Rows are points. The points of each table are mixes of a few directions, plus a little noise. How many directions does each table use, and how many do they share? Where both have some left over, give the other angles between the two spaces (their principal angles), to ten degrees, smallest first.

First (5 x 2):
[[ 0.09  0.85]
 [ 0.00 -0.02]
 [-0.06 -0.56]
 [-0.08 -0.76]
 [ 0.05  0.49]]
Second (5 x 2):
[[-0.68 -0.17]
 [-0.21 -0.05]
 [ 1.11  0.28]
 [-0.13 -0.03]
 [-0.09 -0.02]]
Directions: first 1, second 1, shared 0; angles 70

First, 5 rows:
[[ 0.12  0.02  0.27]
 [-0.35 -0.06 -0.77]
 [-0.29 -0.04 -0.66]
 [ 0.03  0.00  0.07]
 [ 0.49  0.07  1.10]]
Second:
[[ 0.00  0.00  0.00]
 [ 0.17  0.02  0.37]
 [ 0.00  0.00  0.01]
 [-0.51 -0.07 -1.14]
 [ 0.50  0.07  1.11]
 [-0.16 -0.02 -0.35]]
Directions: first 1, second 1, shared 1

First:
[[ 1.09 -0.75  0.30 -1.21]
 [-0.07 -0.11  0.11 -0.24]
 [-0.19  0.05  0.01  0.05]
 [-0.50  0.37 -0.17  0.62]
 [-0.19  0.29 -0.17  0.51]
 [-0.34 -0.08  0.16 -0.23]
 [ 0.19  0.23 -0.23  0.51]]
Second, 8 rows:
[[-0.31  0.54 -0.64 -1.24]
 [-0.30  0.04  0.03 -0.15]
 [ 0.23  0.29 -0.45 -0.58]
 [-0.18  0.03  0.01 -0.09]
 [ 0.63 -0.35  0.30  0.90]
 [-0.09 -0.20  0.29  0.40]
 [ 0.27 -0.35  0.39  0.81]
 [-0.25  0.00  0.07 -0.05]]
Directions: first 2, second 2, shared 1; angles 70

First (9 x 6):
[[ 0.04  0.44 -0.56 -0.81  0.06 -0.66]
 [-0.03 -0.31  0.39  0.56 -0.04  0.46]
 [ 0.00  0.00  0.00  0.00  0.00 -0.01]
 [ 0.01  0.10 -0.13 -0.18  0.01 -0.15]
 [-0.03 -0.38  0.48  0.69 -0.05  0.57]
 [-0.02 -0.27  0.33  0.48 -0.03  0.39]
 [-0.02 -0.23  0.29  0.42 -0.03  0.34]
 [ 0.07  0.80 -1.01 -1.46  0.11 -1.19]
 [-0.01 -0.17  0.21  0.30 -0.03  0.25]]
Second:
[[-0.32 -0.10  0.25  0.16  0.23  0.28]
 [-0.20 -0.02  0.08  0.20 -0.08  0.09]
 [-0.22  0.09  0.46 -0.22  0.03  0.31]
 [-0.35  0.13  0.25  0.21 -0.53  0.15]
 [ 1.52  0.09 -1.20 -0.76  0.09 -1.13]
 [-0.37 -0.20 -0.29  0.86 -0.22 -0.05]
 [-0.31 -0.12  0.37  0.00  0.45  0.39]
 [ 0.25  0.13  0.08 -0.44  0.02 -0.04]]
Directions: first 1, second 3, shared 0; angles 40

First (7 x 8):
[[ 0.50 -0.03  0.82 -0.50  0.39 -0.33  0.31  0.16]
 [-0.58 -0.87 -0.65  0.42 -0.27  0.34 -0.31 -0.45]
 [ 0.03  0.37 -0.14  0.02 -0.05  0.02  0.02  0.09]
 [ 0.53  0.26  0.28 -0.55  0.38 -0.16  0.44  0.08]
 [-0.79 -0.61  0.56  0.91 -0.57 -0.10 -0.88  0.14]
 [-0.10 -0.19 -0.55  0.00 -0.01  0.22  0.07 -0.25]
 [ 0.40  1.08 -0.32 -0.30  0.12  0.01  0.35  0.23]]
Second, 9 rows:
[[ 0.41 -0.85 -0.05 -0.59  0.44  0.01  0.50 -0.51]
 [ 0.34 -0.26 -0.51  0.15 -0.33 -0.04  0.15 -0.67]
 [-0.08  0.14  0.05  0.07 -0.04  0.00 -0.08  0.12]
 [ 0.25 -0.77  0.24 -0.73  0.67  0.04  0.46 -0.16]
 [ 0.43 -0.74 -0.22 -0.40  0.22  0.00  0.43 -0.62]
 [-0.03  0.52 -0.47  0.70 -0.74 -0.05 -0.31 -0.21]
 [-0.31  0.71 -0.04  0.55 -0.44 -0.02 -0.42  0.34]
 [-0.41  0.42  0.49 -0.02  0.22  0.04 -0.25  0.74]
 [-0.60  0.83  0.50  0.28 -0.01  0.03 -0.49  0.97]]
Directions: first 3, second 2, shared 1; angles 50

First (10 x 9):
[[ 0.52  0.40  0.12 -0.13  0.07 -0.36 -0.07  0.99  0.47]
 [ 0.67  0.20  0.71  0.27  0.29  0.09  0.07  0.99  0.37]
 [ 0.53  0.50  0.34  0.38  0.34  0.04 -0.08  0.27 -0.15]
 [-0.66  0.11 -0.25 -0.02 -0.24  0.00 -0.60  0.03  0.35]
 [-0.18 -0.34 -0.26 -0.32 -0.20 -0.16  0.45 -0.75 -0.55]
 [-0.40 -0.87  0.33  0.01 -0.17  0.35  0.61 -0.99 -0.67]
 [-0.59  0.26 -0.31 -0.05 -0.23 -0.14 -0.51 -0.21  0.03]
 [-0.71 -0.16 -0.46 -0.34 -0.38 -0.16 -0.27 -0.22  0.20]
 [-0.06 -0.68 -0.57  0.00  0.16  0.56  0.36 -0.93 -0.14]
 [ 0.86  0.62  0.35  0.20  0.36 -0.20  0.04  0.76  0.06]]
Second, 7 rows:
[[-0.30  0.18 -1.53 -0.36 -0.03 -0.04 -0.48 -0.35  0.54]
 [ 0.36 -0.22  1.84  0.44  0.03  0.04  0.57  0.42 -0.64]
 [-0.25  0.15 -1.28 -0.31 -0.02 -0.03 -0.40 -0.30  0.44]
 [ 0.14 -0.08  0.73  0.18  0.01  0.01  0.23  0.17 -0.26]
 [ 0.08 -0.05  0.37  0.09  0.01  0.01  0.12  0.09 -0.13]
 [ 0.07 -0.05  0.38  0.09  0.00  0.01  0.12  0.09 -0.13]
 [-0.10  0.06 -0.53 -0.13 -0.01 -0.01 -0.17 -0.12  0.18]]
Directions: first 5, second 1, shared 1

First (11 x 11):
[[-0.72  0.31 -0.04  0.41  0.07 -0.87  0.62  0.04  0.86  0.47 -0.07]
 [-0.76  0.13 -0.24  0.29 -0.41 -0.63 -0.17 -0.07  0.35  0.39  0.22]
 [ 0.44 -0.53  0.15 -0.06  0.32  0.48 -0.59  0.32 -0.13  0.24  0.03]
 [-0.07 -0.19 -0.38 -0.19  0.37 -0.13 -0.36  0.08  0.33 -0.16  0.55]
 [ 0.64 -0.68  0.39 -0.20  0.68  0.80 -0.78  0.44  0.05  0.47 -0.04]
 [-0.23 -0.07 -0.46  0.70 -0.68 -0.48  0.50  0.12 -0.62 -0.67  0.07]
 [ 0.16  0.09 -0.31 -0.17 -0.17  0.24  0.19 -0.11 -0.47 -1.07  0.28]
 [-0.47  0.57  0.57  0.13 -0.85  0.06  0.08 -0.34 -0.18  0.62 -0.67]
 [ 1.05 -0.20 -0.15 -0.55  0.30  0.40 -0.22 -0.25 -0.73 -0.28 -0.01]
 [ 0.34  0.39 -0.08 -0.60  0.28 -0.32  0.05 -0.56  0.16  0.48 -0.08]
 [-0.35  0.19  0.55  0.23  0.10  0.47  0.63  0.34  0.40 -0.48 -0.28]]
Second, 8 rows:
[[-0.04  0.05  0.03  0.03  0.05  0.11 -0.24  0.04 -0.04 -0.13  0.22]
 [ 0.15 -0.17 -0.09 -0.07 -0.19 -0.37  0.83 -0.12  0.11  0.43 -0.73]
 [ 0.11 -0.13 -0.07 -0.05 -0.14 -0.26  0.61 -0.08  0.08  0.32 -0.54]
 [ 0.00  0.01  0.01  0.00  0.01  0.03 -0.06  0.01 -0.01 -0.05  0.06]
 [-0.12  0.15  0.08  0.06  0.17  0.31 -0.70  0.10 -0.10 -0.37  0.62]
 [ 0.30 -0.34 -0.18 -0.15 -0.39 -0.74  1.68 -0.25  0.21  0.89 -1.49]
 [-0.16  0.19  0.10  0.09  0.20  0.40 -0.89  0.12 -0.11 -0.48  0.80]
 [-0.22  0.25  0.13  0.11  0.28  0.54 -1.21  0.17 -0.16 -0.64  1.07]]
Directions: first 6, second 1, shared 0; angles 30

First (9 x 11):
[[-0.99 -0.86 -0.72  0.15  0.14 -1.12  0.88 -0.49 -0.23 -0.04  0.55]
 [-0.83 -0.42  0.13 -0.16  0.11 -0.62  0.78  0.19 -0.06  0.60  0.71]
 [ 0.23 -0.14 -0.66  0.26 -0.01 -0.11 -0.23 -0.55 -0.10 -0.66 -0.40]
 [ 0.65  0.28 -0.19  0.16 -0.10  0.45 -0.61 -0.22  0.02 -0.53 -0.60]
 [ 0.15  0.34  0.61 -0.22 -0.02  0.40 -0.12  0.48  0.12  0.44  0.08]
 [ 0.07  0.21  0.44 -0.16 -0.02  0.24 -0.03  0.34  0.09  0.33  0.10]
 [ 0.36  0.08 -0.27  0.13 -0.04  0.18 -0.34 -0.26 -0.01 -0.44 -0.38]
 [-0.52 -0.10  0.42 -0.21  0.06 -0.24  0.49  0.40  0.05  0.67  0.57]
 [ 0.88  0.59  0.18  0.05 -0.13  0.80 -0.81  0.08  0.12 -0.35 -0.63]]
Second:
[[-0.04  0.22  0.10 -0.16  0.59 -0.14  0.15 -0.02  0.13 -0.16 -0.19]
 [ 0.12  0.13  0.08 -0.30  0.30 -0.07  0.14 -0.18 -0.05 -0.05 -0.05]
 [ 0.02  0.12  0.14 -0.32  0.49 -0.19  0.09 -0.02  0.11 -0.23 -0.13]
 [ 0.20  0.05  0.10 -0.44  0.17 -0.09  0.11 -0.23 -0.11 -0.05  0.02]
 [-0.29  0.63 -0.39  1.17  0.39  0.51  0.43 -0.19 -0.15  0.68 -0.29]
 [-0.34 -1.41 -0.03  0.45 -2.10 -0.12 -1.27  1.21  0.45 -0.46  0.62]
 [ 0.14  0.11  0.10 -0.37  0.30 -0.10  0.14 -0.18 -0.05 -0.08 -0.05]
 [ 0.19  0.14 -0.11 -0.02 -0.13  0.20  0.21 -0.39 -0.33  0.35  0.08]]
Directions: first 2, second 3, shared 0; angles 90, 90
